Each point is reached from the start by the listed moves, each made 0, 1 or 2 times, or once backwards (-1), plus a little noise. Is the number of moves made odd or even? Then give how often each move was made.
In the rows, 128 means zero.

Moves:
(1): [149 115 162 115 159 137]
(2): [132 153 120 143 152 105]
(3): [107 139 165 145 116 122]
Start: [132 124 127 129 123 126]
Points:
[119 182 218 178 175  78] => odd (1, 2, 2)
[117 166  85 156 115  97] => even (-1, 1, 0)
[ 73 160 168 177  65 102] => odd (-1, 0, 2)
[131  95 207 120 115 150] => odd (1, -1, 1)

Moves:
(1): [151 139 125 136 114 135 144 132 122 127]
(2): [131 132 137 150 136 122 129 137 143 126]
(3): [120 122 147 114 135 128 139 135 121 131]
(4): [107 103 138 166 111 144 130 115 137 102]
(5): [137 118 133 138 133 130 118 115 128 148]
(6): [113 141 135 123 119 137 128 127 129 130]
(7): [124 138 122 134 146 126 142 117 118 129]
(8): [122 118 110 148 135 147 127 143 127 128]
(9): [137 127 116 129 137 141 138 122 155 132]
Start: [112 137 135 134 119 129 154 116 150 127]
Points:
[113 136 111 131 183 140 160 114  71 195] => even (0, -1, 1, -1, 2, 0, 2, 2, -1)
[144 127  50 249 119 222 209 113 198 105] => odd (2, 0, -1, 1, 0, 0, 1, 2, 2)
[ 65 101 240 163 120 145 140  93 218 155] => odd (-1, 2, 2, 1, 2, 2, -1, -1, 1)
[159 190  93 126  84 169 165 124 121 173] => odd (2, -1, -1, -1, 1, 2, 0, 1, 0)
[160 191 112  62 131  97 191 109 111 134] => odd (1, -1, 0, -1, -1, -1, 1, -1, 0)
[ 73 130 188 149 183 112 175 135 164 130] => even (-1, 2, 2, 0, 0, 0, 1, 0, 0)

Moves:
(1): [147 119 135 128 119 117 130 124 131 117 121 110 130 119 135]
(2): [129 139 115 134 146 135 143 134 131 141 126 122 137 121 126]
(3): [128 133 134 130 129 118 121 141 131 137 122 139 134 141 116]
(4): [127 133 150 159 139 120 158 114 127 142 135 127 103 128 153]
(5): [129 123 130 128 152 126 137 142 135 120 144 129 112 139 125]
(6): [120 102 139 136 125 133 124 137 140 117 135 125 145 107 142]
(7): [123 138 136 126 133 130 134 126 127 128 126 127 139 134 127]
(8): [125 125 118 121 137 124 133 137 120 123 112 128 128 125 130]
(9): [132 126 125 125 130 119 127 126 127 124 135 139 138 126 145]
(10): [154 124 119 109 137 141 157 140 100 143 133 152 122 131 133]
(11): [138 140 142 119 129 132 124 136 131 120 129 135 116 110 144]
(12): [134 130 124 122 123 133 135 118 130 121 127 139 127 121 120]
(13): [123 133 132 129 147 116 130 140 114 124 140 140 140 115 125]
(14): [129 127 128 147 121 130 121 131 126 124 123 124 141 142 125]
Start: [126 134 118 125 118 119 153 142 142 127 116 131 127 108 131]
Points:
[130 180 127  37 189 109 153 236  94 134 121 249 228  35 159] => even (-1, 1, 2, -1, -1, 1, 2, 1, 2, 1, 2, 0, 2, -1)
[178 214  50  16 154 148 185 173 102 156  90 238 147  57 130] => even (-1, 2, 1, -1, -1, -1, 0, 1, 2, 1, 2, 2, 0, -1)
[132 109 222 188  93  74 160 137 194  61  86 150 128  59 241] => even (1, -1, 2, 2, 0, 2, 1, 2, 2, -1, 2, 2, -1, 1)
[182 156 110  85 209 124 220 171 157  82 168 157  82   9 174] => even (1, 2, -1, 0, 2, 0, -1, 0, 1, 0, 2, 2, 1, -1)

Moves:
(1): [129 122 136 135 123 134 124 122 135 126 129 123 129 123 130 132 132 132
 127 127 136 132 125 124 118 124 128]
(2): [121 117 130 132 124 144 135 128 122 124 138 128 126 139 129 115 126 121
 131 132 124 141 131 128 119 124 132]
(3): [118 141 129 122 130 126 122 128 115 135 145 134 112 132 132 115 127 122
 116 144 132 127 131 122 141 132 118]
(4): [129 121 136 122 131 121 136 134 126 125 130 126 129 122 136 118 130 122
 130 123 138 124 126 128 139 134 126]
(5): [135 126 137 116 130 122 133 143 138 128 119 116 121 125 137 134 129 122
 135 129 126 113 134 115 131 145 131]
(6): [124 124 115 126 131 132 128 119 126 131 134 139 129 134 126 125 117 119
 129 122 124 141 141 131 119 119 125]
(7): [134 132 121 126 130 122 136 144 125 126 131 122 118 123 130 136 135 127
 131 134 131 125 130 131 124 138 131]
(8): [142 135 132 127 132 126 132 131 120 137 123 127 136 124 124 129 139 131
 137 134 130 128 134 130 134 126 128]
(9): [131 130 124 130 139 130 123 142 132 115 128 109 139 117 127 150 127 126
 121 140 124 117 127 133 126 122 125]
(10): [129 121 119 121 134 124 128 125 126 143 122 139 140 127 117 126 123 129
 145 132 126 125 122 123 117 127 127]
(11): [133 152 116 114 132 130 119 142 132 145 130 122 130 126 115 135 134 127
 127 125 117 142 129 148 123 128 123]
(12): [123 130 135 118 123 125 134 130 125 134 122 132 122 123 120 136 123 133
 130 123 130 127 128 122 144 131 115]
(13): [129 136 121 129 143 131 132 145 133 128 113 121 129 122 134 127 135 121
 124 128 126 120 132 131 115 130 126]
(14): [129 142 124 129 122 107 145 116 137 143 138 134 142 133 121 112 134 137
 141 131 142 139 125 131 144 140 120]
(15): [111 126 129 125 123 130 125 126 127 132 131 131 133 130 126 132 128 130
 126 117 125 126 129 122 134 121 141]
(16): [121 119 118 130 134 128 124 129 127 132 135 131 126 134 118 124 128 135
 123 117 129 119 130 126 139 127 120]
(17): [131 133 126 124 133 126 130 136 130 120 127 120 132 117 136 138 145 123
 138 125 124 119 122 136 122 132 121]
(18): [125 128 134 134 130 124 120 136 137 139 122 126 132 126 136 136 133 145
 133 131 128 126 127 138 127 123 120]
(19): [116 115 143 128 119 121 122 117 131 113 135 111 124 118 120 109 135 135
 114 126 116 129 133 130 127 121 130]
(20): [121 117 129 129 114 123 120 121 124 125 120 129 125 131 128 124 134 119
 129 138 128 131 128 127 125 124 134]
(21): [133 137 120 128 132 123 127 131 111 121 135 114 133 125 133 128 130 126
 127 128 129 124 125 135 133 137 122]
(22): [122 129 131 124 129 122 125 127 127 130 121 134 122 137 127 122 124 129
 137 127 133 122 131 123 131 122 127]
(23): [135 112 136 120 106 128 131 115 129 131 133 126 129 128 132 118 123 131
 131 130 130 133 124 107 132 109 138]
(24): [126 125 127 114 131 136 128 123 129 129 134 131 126 134 132 128 137 130
 126 131 131 124 127 128 131 134 128]
Start: [136 122 125 121 133 129 124 134 138 126 131 116 108 124 112 135 143 140
 119 118 121 137 114 126 124 124 124]
Points:
[141  27  97  57  78 102 128  62 145 161 169 117 163 114  22  94 141 161
 135 156 101 195 126 129 136  52 121] => odd (-1, 0, -1, 1, -1, 2, 1, 1, 2, 2, 1, 1, -1, 1, -1, 1, -1, 0, 2, 2, -1, -1, 2, 2)
[ 81 112  82  66 145 105 120 122 105 181 206 118 104 129  35   7 149 106
  81 132 107 184 138 139 145 128  91] => even (0, 1, 2, 2, 0, 1, 0, 0, 0, 2, 2, 0, 1, 1, 0, 2, -1, -1, 2, 1, 0, -1, 0, 0)
[161 106 156 132  96 103 168 122 154 130 167  65 141 113 106  89 193 161
 176 183 155 170 101 111  94 115 153] => odd (2, 2, 0, 0, 0, -1, 2, 1, 1, 1, 0, -1, 0, 2, 0, -1, 0, 0, 1, 0, 0, 1, 1, 0)
